Each row is a point. The last column is the point's height on a tilted bowl or saddle (a function of degree 2), plus a little noise. Along how many of its main directions does it bend up, bend down or stay straight?

Points (16 x 4):
[[ -7.4   3.2   1.5  -3.5]
 [  4.9  -2.4  -4.0  -5.0]
 [ -5.8  -5.5   4.3  -5.2]
 [ -3.9   5.5  -2.9  -3.5]
 [ -8.4   2.1   4.1  -4.7]
 [ -3.0  -0.6   2.4  -0.1]
 [ -4.0   0.4  -0.6  -1.1]
 [ -3.6   3.2  -4.3  -3.7]
 [  3.5   3.8   0.9  -0.6]
 [  0.1  -1.0   4.7   0.3]
 [  6.0  -4.9   3.9  -4.3]
 [  6.9   0.3   2.7  -2.5]
 [ -6.4   7.2  -6.5 -10.2]
 [  2.2  -4.5  -2.4  -3.6]
 [  1.1  -5.1  -3.8  -5.0]
 [  8.5  -0.1   3.9  -4.3]]
Directions: 0 up, 3 down, 0 straight

Points:
[[ -7.0  -1.3   8.6   8.9 -16.8]
 [  3.1   0.0   1.8  -4.4   0.1]
 [  2.9   1.0  -4.4  -4.4   0.4]
 [ -2.0  -7.2  -0.5   4.8  -2.8]
 [-10.6  -0.5   1.4   0.9  -5.1]
 [ -7.8  -4.7   5.8  -6.5  -4.5]
 [  2.4  -1.3  -0.3  -2.6   0.6]
 [ -0.3  -4.6   6.7   4.1  -5.9]
 [  1.4  -1.5  -2.3   4.1   1.5]
 [ -1.1  -5.7  -2.3   8.7  -2.0]
 [ -0.7   9.5   7.9  -2.3  -5.3]
 [ -7.2   0.1   6.2   0.3  -6.7]
 [  1.3  -1.6   0.0  -1.1   0.6]
 [  8.8   5.6  -0.8   4.8   3.8]
 [ -1.5   4.2  -2.9  -0.3   1.2]
 [ -0.2  -0.3  -2.8   7.0   0.9]
 [  4.7   0.8  -0.8   1.7   2.1]
 [  0.6   4.7   2.7   1.2  -0.6]
 [  1.8  -5.5  -2.6  -7.3  -3.2]
 [ -0.2  -2.6  -6.1  -1.6   1.0]
 [  9.4   5.1  -1.5  -2.8   1.6]
 [  0.0   2.3  -3.1   2.4   2.0]
 [ -1.1   1.5  -6.7   1.9   2.8]
 [  4.1   5.3   2.6  -3.1   0.7]
 [  2.7  -4.0  -1.1   5.7   0.2]
 [ -7.1  -4.1  -1.9  -5.0  -1.2]
 [ -3.7  -5.5   0.3  -2.7  -1.6]]
Directions: 0 up, 2 down, 2 straight

Points (22 x 5):
[[ -5.9  -2.9   4.9   1.4  -2.9]
 [  3.1   9.6  -0.8   1.7  -3.9]
 [ -5.0  -1.9   3.5  -2.7  -2.4]
 [ -1.8  -1.4  -1.0  -5.8  -3.5]
 [ -0.7  10.9   3.0  -1.8   6.2]
 [  1.7  -3.4   6.9   1.7  -1.0]
 [ -1.5   0.7  -2.9   1.7  -2.2]
 [ -3.3  -4.4  -4.5  -0.9  -2.7]
 [ -9.1   6.4  -5.2  -0.6  -7.7]
 [  0.5   1.2  10.2   1.8  -1.8]
 [  4.6   4.3   0.8   3.7  -3.5]
 [  0.6  -9.4  -0.7  -6.4   1.5]
 [  1.6   2.8   3.0  -0.1   0.4]
 [  5.1   6.2  -2.5   0.9  -6.4]
 [ -3.6  -5.7   2.6   7.6  -3.5]
 [ -5.4  -1.6  -3.4   1.8  -4.6]
 [  6.4  -2.0   4.5  -1.5  -1.2]
 [ -0.6  -0.1  -4.3 -10.3 -10.7]
 [  0.9  -7.6   2.4   3.9   3.2]
 [  2.5   0.0  -7.6  -2.5  -5.9]
 [  6.2  -0.4   1.7  -2.3  -1.5]
 [  2.9   3.5   2.1  -0.8  -0.7]]
Directions: 1 up, 3 down, 0 straight

Points, 21 rows:
[[ -1.6  -3.4   1.8   3.7   2.5]
 [  1.7  -7.7   3.6  -0.3  -3.8]
 [  4.2  10.2  -3.2   4.6  -5.1]
 [ -4.7  -1.2  -2.5  -5.2  -4.1]
 [ -8.7  -1.7   5.3   0.4  -1.5]
 [ -1.8   4.6   8.3  -2.8  -5.4]
 [  7.3  -9.1   2.4  -2.4 -10.2]
 [ -2.6  -3.2   4.8  -0.3   0.1]
 [ -1.4   4.4   6.9  -6.1  -8.2]
 [  5.2  -0.9   2.0   6.0   1.1]
 [ -7.1  -3.3  -0.9   3.0   1.0]
 [  0.6  -2.2   4.3   0.9   1.4]
 [  4.2  -1.3   2.8   1.1   1.4]
 [ -4.7   1.3   1.3  -4.3  -2.5]
 [ -2.7 -10.5   4.2  -1.9  -8.6]
 [ -2.4   2.2   0.7  -2.6   0.0]
 [  4.7  -3.4  -7.3  -2.3  -5.4]
 [ -6.5   2.6   0.9   5.7   1.6]
 [ -6.6   2.0   2.8   3.8   1.7]
 [  5.3   2.6   2.9  -1.5  -0.3]
 [  4.9   5.3  -0.2   2.6   0.8]]
Directions: 0 up, 4 down, 0 straight

Points:
[[ -1.0  -1.7   1.8  -1.2   6.7   0.2  -2.1]
 [  7.2  -2.0   4.1  -5.2   0.0   3.4   0.1]
 [ -2.7  -5.2   4.4   1.9   2.6  -1.8  -5.0]
 [ -0.9   0.7  -3.5   6.2  -4.4   2.4  -2.9]
 [  0.2   3.0   4.1   0.3   0.7   2.9   0.5]
 [ -6.1  -0.9   4.0  -0.4  -2.9  -2.6  -3.8]
 [  7.2  -0.8  -0.6  -2.9   6.4  -8.5  -5.9]
 [  3.5  -6.8   5.1  -5.2  -6.0  -3.6  -5.4]
 [ -2.7  -0.3  -2.1  -1.7  -1.8  -4.0  -2.4]
 [  6.0  -5.7  -3.3  10.7  -2.6  -0.6  -9.0]
 [  1.7   5.1  -2.7   1.1   2.5   2.4   0.0]
 [-11.2   4.3   5.0  -0.7  -6.2   4.8  -5.7]
 [  5.2  -4.2   6.1  -4.7  -1.7   1.0  -1.6]
 [  1.7   2.7   1.1  -0.3  -7.5   2.6   0.2]
 [  0.9  -4.1   1.5  -1.8   5.7  -3.6  -3.9]
 [  1.3   3.9   6.8   1.5   4.0 -10.7  -6.7]
 [  3.3   8.2   7.5   6.0  -2.9  -3.7  -3.5]
 [ -3.4  -6.4  -1.6  -8.0   5.7   3.7  -4.6]
 [ -2.6  -1.0   0.4  -5.2  -0.7   5.1  -0.2]
 [  1.0   2.0  -4.3   0.0  -4.0   9.9  -1.0]
 [ -1.6   7.1  10.2  -1.9   2.6  -3.1  -2.8]
 [  3.9   5.2   1.1  -2.3   0.0   0.7   1.2]
 [ -3.5  -6.1  -7.0  -6.3   0.5   1.5  -5.0]
 [ -6.6  -0.3  -5.0   2.8   8.8  -2.8  -8.3]
 [  3.7   1.7   5.0  -3.4   8.2  -9.5  -7.1]
 [  5.3  -4.6   3.3  -7.7   7.9  -8.8  -9.1]
 [ -6.4   1.4   8.1   7.6  -3.3   3.6  -5.9]
 [  3.8  -2.7   1.5  -3.1   6.7   0.9  -1.5]
 [  3.8  -2.9   5.3   7.3   4.8  -3.2  -6.6]
 [ -3.0   3.6   1.1  -1.6  -0.3  -7.5  -3.4]
 [ -3.7  -2.1  -2.5   0.4  -5.1  -3.1  -3.8]
 [  5.8  -2.2   7.4   3.9   0.3  -0.6  -3.7]
 [  1.4  -0.7   5.3   3.0  -5.8   0.6  -2.0]
 [  1.3   0.3  -1.9   2.9   3.6   4.0  -1.1]
 [ -2.9   2.1   1.7  -1.2  -1.6   4.6   0.1]
 [  0.1  -2.6   8.0  -2.2  -4.0   0.7  -2.1]
 [  2.1   3.1  -0.9  -4.1   0.5   2.1   1.3]
 [  2.4  -1.5  -0.4   4.9  -2.4   3.7  -1.9]
 [ -1.5   0.6  -4.0   2.9  -1.2  -7.6  -4.6]]
Directions: 0 up, 6 down, 0 straight
